Each row is a point. Two turns around zero, p and q, are shown by what they do to some points. Where does a point land after both, in the order given? Backwards means that the second turn is done in reverse. Each puzzle has new turns, and all numbers are rounded.
In the rows, 128 means zero.

Turn p:
[126 194] => [ 75 167]
[135 116] => [142 126]
[134 114] => [143 124]
[133 106] => [148 118]
[112 110] => [132 104]
Turn q:
[ 92 138] => [120 165]
[127 142] => [140 135]
[165 104] => [124  84]
Where do these land?
p, then q backwards: [101 176] => [96 83]
q, then p: [123 105] => [119 106]
q, then p: [112 130] => [113 133]
q, then p backwards: [153 130] => [119 105]
p, then q: [151  98] => [145  94]

Turn p:
[133 110 139] => [110 126 140]
[111 104 102] => [125  89 122]
[150  96  98] => [133  92 161]
[106 169 147] => [136 161  91]
[140 161 154] => [136 171 125]
Turn q:
[161  92 144] => [140 127 178]
[138 107 111] => [155 126 138]
[105 136 137] => [112 114 114]
[108 177 120] => [105 145  83]
Where do these land?
q, then p: [101  99 109] => [120 107 165]
q, then p backwards: [166 143 168] => [160 109 172]
q, then p: [108 106  97] => [134 112 168]
q, then p: [120 127 131] => [124 120 128]
q, then p backwards: [169 158 142] => [150 138 175]
p, then q: [104 135 122] => [152 131 120]

Turn p:
[113 113 138 113] => [120 126 124 102]
[107 133  95 120] => [110 163 121 131]
[181 138 165 123] => [180  96 152 130]
[114 140 141 168] => [101 102 134 154]
[122 131 158 109] => [129 115 149 102]
[159 103  67 140] => [154 161  76 159]
[100 137 132 124] => [102 133 140 119]
Turn q:
[ 87 145 112 168] => [ 72 111 108 126]
[108 158 136 161] => [ 81 141 123 124]
[129 137 128  90] => [154 133 125  99]
[160  94  99 122] => [166 112 115 162]
[123 112 161 127] => [127 126 165 126]
[162 122 133 100] => [169 145 134 131]
Where do these land?
p, then q backwards: [130 171 112 137] => [154 116 155 154]
p, then q: [130 122 109  81] => [146 164 111 101]
p, then q: [102  81 132 149] => [137  79 100 119]
q, then p: [161 117 130  78] => [186 123 140 141]
q, then p: [128 108 164 139] => [120  90 143 117]
q, then p backwards: [137 147 119 157] => [111 127 100 144]
p, then q backwards: [108 149 130 155] => [120 117 137 164]

Turn p:
[143 132 137  81 136  85 138 112] => [154 121 141 177 140  98 132 106]
[109 150 157 138  99 146 144 162] => [100 166 149 118 103 147 109 113]
[155 159 141  91 128 149 153 164] => [127 171 154 173 112 151 141 139]
[120 148 154 125 113 150 154 130] => [132 151 144 130 111 158 111 112]
[121 112 114 122 150 135 113  96] => [152 102 112 123 146 126 117 146]
[120 173 154 144 110 155 105 154] => [ 80 161 116 134 122 160 102 125]
[ 95  75  89 156 134 125  93 124] => [119  89 115  72 138  93 123 163]
[154 104 127 122 178  89 139 110] => [173 127 112 136 160  96 163 120]
[132 121  84 136 141  92 141 100] => [153  91 102 128 111 100 154 121]
[131 105 124 165  92 154 100 128] => [ 88 103 135  87 138 153 129 135]
Turn q:
[146  98 157 120 117 120 141 149] => [111 154 149 156 106 125 116 139]
[125 139 117 109 104 199 140 175] => [157 163 141  96 136 176 102 175]
[114 147 155 135  95 114  62 103] => [ 84 109  99 112 164  83 102 141]
[148 147 130 116 124 137 128 188] => [121 154 173 124 155 158 121 141]
[123 115 102 150 107 104 113 108] => [114  78 118 135 120 123 128 134]
[143 147 152 143 108 114 137 103] => [108 130 122 127 127  97 159 147]
[ 91  94 119 168 159 113 132 103] => [125 103  77 155 105 144 136  92]
[143 128  80 115 196 157 145 105] => [212 120 126 135 135 139 145  91]
[125 137 123 127 134 116 132 123] => [126 122 131 122 128 125 138 116]
[123 129 145  97 136 106 150 123] => [123 147 146 117 104 109 133 104]
Where do these land?
q, then p: [101 120 136 137  88 156 116 100] => [ 99 115 140 139 107  95 136 165]
p, then q backwards: [ 89 128 120 117  80 124  90 107] => [110 100 110 114  95  94  83 132]
p, then q: [138 121 149 114 148 135 137 167] => [114 153 136 111 152 131 160 120]
q, then p: [159 123 109 132 164 160 116 150] => [131 148  99 126 157 162 160 135]
q, then p: [173 151 132 155 128 129 123 141] => [147 176 116 109 125 124 144 123]
q, then p: [159 181 124 137 156 159 134 138] => [169 172 114 154 128 145 158 132]
p, then q: [130 100 142 101 139  93 146 103] => [126 128 136 172 127  91 151 117]
p, then q: [ 98 109 151 141 163  57 148 109] => [135  84 160 141 126  65 157  96]
q, then p: [147 153 113 126 135 134 131 145] => [148 155 132 134 142 141 134 128]
p, then q: [ 87  94 104 119  79 133 139 120] => [ 94 144 135 141 106  98  74 140]

Turn p:
[ 99 148 101 139 134 110 107 130 126] => [124 146 103 135 112 117 107 119 159]
[156 150 126 103 146 157 106 131 164] => [126 159 155 115 154 153 140  90 135]
[161 162 119 134 109 151 159 147 134] => [141 124 139 130 121 127 127  79  85]
[157 128 120 124 151 109 144 126 110] => [130  86 137 121 126 128 133 112 142]
[105 134 100 138 104 115  98  84 161] => [ 78 162  82 134 124 141 130 126 138]
[112 105  97  96 119 184 114 121 105] => [158 143 119 185 150 167 140 137 132]
[142 101 143 148 119 120 103 150 107] => [114 116 161 144 123 123 100 155 127]
[140 125 113 154  99 106 164 170 164] => [107 125 133 137 128  64 129 101  91]
[129 100 167 159 163 123 146 136 100] => [148  86 141 101 145 115 101 166 125]
[ 83 112 164  87 103 134  98  91 133] => [125 173 116 124 115 159 164 187 136]
[157 102 118  96 134 109 161  97 131] => [113  85 123 127 139 136 181 124 131]
[ 96 167 168 156 155 118 136 155 102] => [173 131 129  84 101 105  85 140 133]
Turn q:
[154 142  93 156 105 161  92 156 125] => [152 149 105 138 110 102 112  99 181]
[172 124 139 131 116 116 126 105 103] => [159 122 160 108 102 146 123 129 136]
[ 95  91 136 101 128 114  90 117 145] => [ 98 133 132  96 139 109 140  92  90]
[121 116  88  86 134 113 134 119 102] => [161  99 135 121 150  94 147 128 104]
[106 156 157 141 148 156  94 155 105] => [124 180 135 154 164 141 109 106 141]
[164 145 152 152 151  87 149 116 110] => [146 100 148 125 127 191 117 140 138]
[121 159  94 121 171 116 159 105 104] => [175 106 106 139 165 144 130 159 108]
[ 91 116 156 137  94 104 143 123 140] => [ 78 129 140  98 136 131 147 151 135]
[120 121 152 157 110 167 132 120 169] => [ 90 166 105 130  90 133 126 141 131]
[148 103  83 124 130 163 161 170 148] => [132 105 100 183  95  91 152 126 140]
[116 135 158 101 121 111 127 121 158] => [ 91 120 141 114 131 126 103 136 103]
Where do these land?
p, then q: [133 150 107 136 133 127 146 158 151] => [146 115 131  90 133 150 120 136 113]
q, then p backwards: [131 169 105 139  95  99 120 153 118] => [118 114 118 141 189 107 114 134 120]
p, then q: [138  89 176 115 129 154 126 135 121] => [118 136 164 181 132 147 128 116 133]
p, then q backwards: [130 119 109 109 118 120 100 134 123] => [134 125 144 143 123 143 140 158 123]
q, then p: [151 166 102 127 123 156 124 133  91] => [ 88 123 163 108 132 127 112  91 128]
q, then p: [105 129 141 145 195 104 142  74 123] => [195 102 138 163 154 167 115 111 125]
p, then q: [157 133 125 116 127 135 111 159 116] => [112 153 143 115 111 156 119 131 126]
q, then p: [137  71 146 139 125 159 132 111 190] => [139 140  79 173  74 127 135 141  95]
p, then q: [ 88  86 151 141 128 166 128 139 146] => [147 109 129 173 162 152 108 102 149]
q, then p backwards: [125 170 124 145  75 103 103 152 150] => [120 129 120 163 179  85  92 126 137]
q, then p: [138 115 115 145 154 104 160 101 102] => [150  99 151 148 159 132 139 119  97]
q, then p backwards: [103 138 136  78 134 109 143  87 103] => [138  97 183 143 129 158 155 142 140]

Turn p:
[120 111 126 118 160 151 106 104 101 162 120 147] => [126  82 152 136 112 120 125 136 136  86 121 109]
[144  94 156 112 119 128 132 152 115 110 109 122] => [113 133 109 118 159 142 146 114 127  97 151 140]
[114 136 146 127 168 101 155 143 132 118  84 130] => [122 159 116 149 144 116 113 141 164  96 111 158]
[135  92 104  62  86 126 147 154 154 112 128 140] => [ 67 156 145  94 170 160 138 129  94 132 128 115]
[122 137 112 106 102 138 134 129 136 127 117 109] => [125 146 129 108 141 137 141 129 131 140 114 102]
[103 146 146 167 131 151 106 145 170 133 160 120] => [164 110 133 120 116 124 149 168 129 171 134 163]
[202 128 144 128 123 138 160 127 137 124 180 135] => [111 134 118 110 110  83 144  86  68 141 144 153]
[154 189 143 115 121 135  99 140 127  68 143  91] => [175 172 103  82 134  98 114 133 126 146 177 112]
[ 88 131  45 105 135 176 132 173 111 126  99 121] => [140 173 182 153 142 157 163 175 120 105 113  69]
[ 93 163 143 162  76 131 127 105 140 147 138 159] => [133 104  85 123  86 157 121 154 125 172  98 124]
[113 130 124 123 158 142 101 139  83 134 162 144] => [163 108 156 131 108 137 109 140 102  92 145 124]
[128 144 129 145 109  95 100 113 136 148 100 134] => [115 122 116 128 100 144 114 122 175 147 132 122]
[142 114 119 139 139 108 157 113 122 155 145  99] => [135 124 146 142 129 117 132  79 127 135 101 142]
[129  78 141 134 139  92 159  83 139 134 101 138] => [ 82  98 113 162 159 120 109  98 149 124 102 145]
[135 127 141 176 154 108 106  98 115 124 133 131] => [149  97 117 163 111 110 104 113 148 135 149 141]
Turn q:
[111 129  92 131 116 103 109 100 100 138 160 128] => [149 112 120  92 129  91 113 138 143 109 157 113]
[136 151 164 114 123  96 162  91 131 150 132 162] => [122  75 137 166 127 135 113 159 144 146 157 143]
[107 131 159 127 156 111  87  94  98 103 151 157] => [127  84 164 103 130 123  77 148 105 110 116 109]
[163 143 146  97 102  90 139 138 143 141 155 121] => [138 121 151 131 144 159 158 162 157 133 164 140]
[100 121 153 112 102 131 140 153  80 120 109 158] => [117  85 119 117  84 131 154 142 121 112  93 145]
[103 129 122 106 176 131 165 102 130 152  92  97] => [103 150 125 145  86 122  81 105 162 155 133 150]
[106 114 110 144 155 104 140 152 147  98  77 101] => [121 162 121 116 131 116 120 115 153 174  71 136]
[155 143  87 128 168 161 103 137 162 165 134 129] => [124 157 113 138 146 156 116  73 132 127 161  83]
[148  83 109 130 104 130 134 142 161 142 143 128] => [159 163 104 138 127 138 156 149 118 141 144 108]
[142 136 108 167 141 165 137 173 138 107 114 106] => [119 167 131 142 145 116 162  79 120 127  95 121]
[149 121 139 137  97 138 135 114 136 158 109 133] => [107 128  97 149 133 131 143 146 113 134 152 137]
[149  90 119 166 151 123 119 152 139 102 149  96] => [138 183 158 123 144 107 142 134 116 138 107  93]
[114 151 105 115 107 167  93 114  78 109  94 104] => [ 98 123 110  71 120 110 126  89 102 100 128 167]
[ 82 160 160 126 121 123 127 160 152 153 145 125] => [132 122 120 154 138 157 121 140 171  81 102 136]
[155 117 147 120 101 148 131  99 125  81 157 175] => [165  89 151 136 135 130 139 141  62 132 140 139]
Where do these land?
q, then p: [ 75 162 163 156 116 111 154 148 120 116 122 131] => [ 84 136 108 172 151 136 132 155 164 132 147 149]
p, then q: [175 119 116 126 161  89  75 102 162 125 130 134] => [158 125 127 133 149 147  87 195 144  95 134 107]
p, then q: [106 115 133 110 175 146 129 119 131 140 146 133] => [113 122 150 117 121 144 136 154 114 150  91 115]
q, then p: [121 149 129 102  95  90 141 143  82 126 114 133] => [ 72 130 134 121 160 151 135 140 104 127 108 149]
q, then p: [147 102 161 138  86 120 166 173  84 154 137 122] => [126 178  91 148 149 165 151 129  98 142  91 162]
q, then p backwards: [136 120 119 147 151 175 104 142 106 129 125 137] => [162 123 109 103 111 136 154 116  94 135 135 137]
q, then p: [159 125 115  77 122 105 103 131 192  82 135 150] => [119 106 154 101  95  72 174 123 107  75 131 121]
q, then p: [120 138 164 139  92 156 118 110 114 153 138 109] => [147 147 119 158 140 149 101 156  97 128 153 132]
q, then p: [113 122 154 151 108 136 158 109 106 152 102 157] => [124 129 133 176 132 184 133 123 129 142 131 131]
q, then p: [ 93 144  76 142 149 134 120 132 154 156 125 126] => [123 128 156 130 131  93 113 123 155 176 137  96]
p, then q: [115  99 126 151  93 128 144 122  88 117 144 116] => [111 145 129 132 112  88 123 101  93 132 153 119]
p, then q backwards: [155 150 108 132 159 154 140 108 144 118 151 123] => [136 103 114 166 135 128 151 105 105 105 140 124]
q, then p: [149 120 101  93 159 121 110 125 181  96  96  91] => [129 107 145  83  70  88 128 152 142 108 105 104]
